Each row of a before or after table is a point. One or more steps were done to the points. Then noise was added and the rows were shuffled. The steps act on how far a point lies along the listed directions, d1 being the first. What was done? A step turns or swaps two directions, mirrors them in a line or flattens them onto one, adds a multiple of one to another, or multiplies one. Angles are multiples of 10 degrees, from the lower direction toward the higher: turns from -170 to 170, lines from 10 to 170 but not 90. Use the fewest steps. Two steps may share a direction if one is a turn and the other turns, adds or multiplies; they go together, in the order done. Otherwise the lowest direction goes first.
In the rows, zero is written as 128.

Directions:
(1): [ 88 158 181]
(2): [178 108 177]
(3): [ 94  65 138]
Before (10 x 3)
[[154 137 132]
 [181 118 107]
 [230 105 182]
 [113 114  87]
 [137 142  81]
 [102 159 113]
 [153 140  85]
 [151 147  75]
 [105 106 114]
 [145 107 120]]
After (10 x 3)
[[129 101 154]
 [100  44 132]
 [156 166  83]
 [221 197 116]
 [131 214 227]
 [182 172 168]
 [145  72 120]
 [204 186 126]
 [154 182 138]
 [202 167 108]]
Steps: turn d1 and d2 by -80 degrees; multiply d3 by 3

Directions:
(1): [169 186  88 106 181 153]
(2): [ 74 145 156 120 131 209]
(3): [129  92 134  32 133 124]
Before (10 x 6)
[[208 125  87  97 137  37]
 [121  79 121  22 125 136]
 [131 129 110  63 167 164]
 [107  58 172  41 117  69]
 [109 132 132 129 152 106]
 [151  68 137  55 111  93]
 [167 142 106 115 156  83]
 [159  65 142 127  89  66]
 [ 84 187 137  95 165 208]
 [111 101 143 139 100  66]]
After (10 x 6)
[[109 131 133 126 151 106]
 [ 98 211 125 173 159 188]
 [154 133 116  75 158 104]
 [108  80 161  49 114 159]
 [136  58 157  80  92 102]
 [173 107 112  15 143  87]
 [ 75 111 141  58 126 205]
 [ 59  79 199  49 119 143]
 [113 149 116  99 167 194]
 [104  92 150 108 103  77]]
Steps: turn d2 and d3 by -50 degrees

Directions:
(1): [119 168  74 144 222 108 146 121  90]
(2): [ 80 170 108 102  95 213 143 106  87]
Before (9 x 9)
[[100 175 123  86  94 222 133 122 108]
 [159 128 106 121 205 121 177 159 119]
 [111 199  37 150 248 103 166 137  94]
 [140  87 165 116  56 107 153 139 155]
 [117 148 133 100  92 220 130 148 102]
 [134  95 146 126 103  58 112 180 176]
 [ 95 146 134  94  45 235 143 103  90]
 [159  90 184 121 118 138 104 128 178]
 [119 122 159 108  97 146 121 141 137]]
After (9 x 9)
[[125 104 141 121  96  76 114 174 168]
 [134  90 165 115  53 112 155 139 150]
 [154  94 181 118 116 145 103 126 173]
 [111 200  37 150 247 102 167 138  94]
 [115 163 127  91 105 200 127 127 118]
 [111 131 140 103  55 207 138 108 103]
 [122 120 161 109 100 140 121 142 137]
 [129 140 138 103  98 200 128 154 112]
 [156 130 103 117 204 127 179 159 118]]
Steps: multiply d2 by 0.7

Directions:
(1): [ 57 139 100 122 189 145 138  84 119  99 208]
(2): [ 93 237 133  77 123 121 165 152 124 121  90]
(3): [152 120 137  64 175  53  83 180 145 135 167]
Before (12 x 11)
[[100 177 113 159  97 178 162  94 124 115  91]
 [195  11 125 156 101 128  97 121 140 132 162]
 [141 169 120 121  63 142 157 130 127 149  42]
 [127  99 134 170 151 132 146 129 120 111 168]
 [171  10 121 158 211 108  64 107 114 103 221]
 [ 57 164 130 117 174 120 133 116 107 109 186]
 [156 196 148 122  85  97 178 169 115 141  31]
 [174  93 163 113 117  77 106 178 143 161  67]
 [ 45 195 121 115 191 131 141 117 116  95 176]
 [ 55 156  98  79 173  86 123 101 130  69 178]
 [ 34 144 102 155 134 193 195  43  92  96 172]
 [ 78 221 140 114  93 128 143 182 122 146  78]]
After (12 x 11)
[[183  10 122 157 209 103  58 114 119 109 213]
 [173  95 163 124 109  89 113 175 137 161  58]
 [ 58 162 130 112 177 112 125 123 109 111 185]
 [ 96 179 111 152 100 175 160  88 125 116 104]
 [193  10 125 160  99 133  99 121 142 132 157]
 [146 197 147 131  84 106 185 160 113 138  32]
 [ 27 144  95 140 151 184 190  47  94  90 188]
 [129 103 130 165 156 134 144 133 119 108 173]
 [ 78 223 143 111  89 127 144 176 122 145  78]
 [ 50 195 120 105 195 118 140 123 118  98 180]
 [ 65 153  99  72 175  71 118 112 134  68 175]
 [132 172 119 126  62 149 162 123 128 146  50]]
Steps: turn d1 and d3 by 10 degrees

Directions:
(1): [138  80 132 134  99 172  67 219 129  54 111 103 152 108]
(2): [ 86  82 184 127 124  49 131  91 142  50  97 167 100 109]
Before (9 x 14)
[[118 142 146 121 141  88 146  86 137 126 119 148 113 125]
 [109 140 147 130 141  98 158  84 131 134 137 146 115 130]
 [121 129 123 122 133 122 129 131 121 120 126 128 124 120]
 [109 135 137 135 138 112 147  98 133 136 133 141 118 127]
 [114 112 140 129 130 109 128 110 132 120 122 141 129 129]
 [128 133 136 129 130 113 138 113 127 142 129 122 119 126]
 [113 130 134 122 134 100 150 100 133 136 129 140 118 132]
 [149 130 108 138 122 173 110 162 126 145 141  94 147 137]
 [139 121 109 123 113 163 109 156 128 122 136 112 145 126]]
After (9 x 14)
[[ 87 130 172 127 146  52 174  45 137 115 127 169  96 125]
 [ 97 122 153 120 138  65 161  72 138 120 121 158 105 128]
 [124 135 140 128 133 103 144 101 128 144 128 127 115 126]
 [161 135  83 125 110 208  96 189 122 145 147  89 163 132]
 [ 91 123 179 119 145  31 160  46 145  94 104 177  92 117]
 [ 95  93 165 128 129  72 132  90 138  89 109 160 116 121]
 [118 124 128 122 132 116 129 128 123 113 122 131 122 118]
 [ 96 130 152 133 142  83 159  72 137 126 127 156 107 125]
 [187 163  59 140 121 249  98 208 114 201 166  57 175 151]]
Steps: multiply d1 by 1.6; multiply d2 by 3
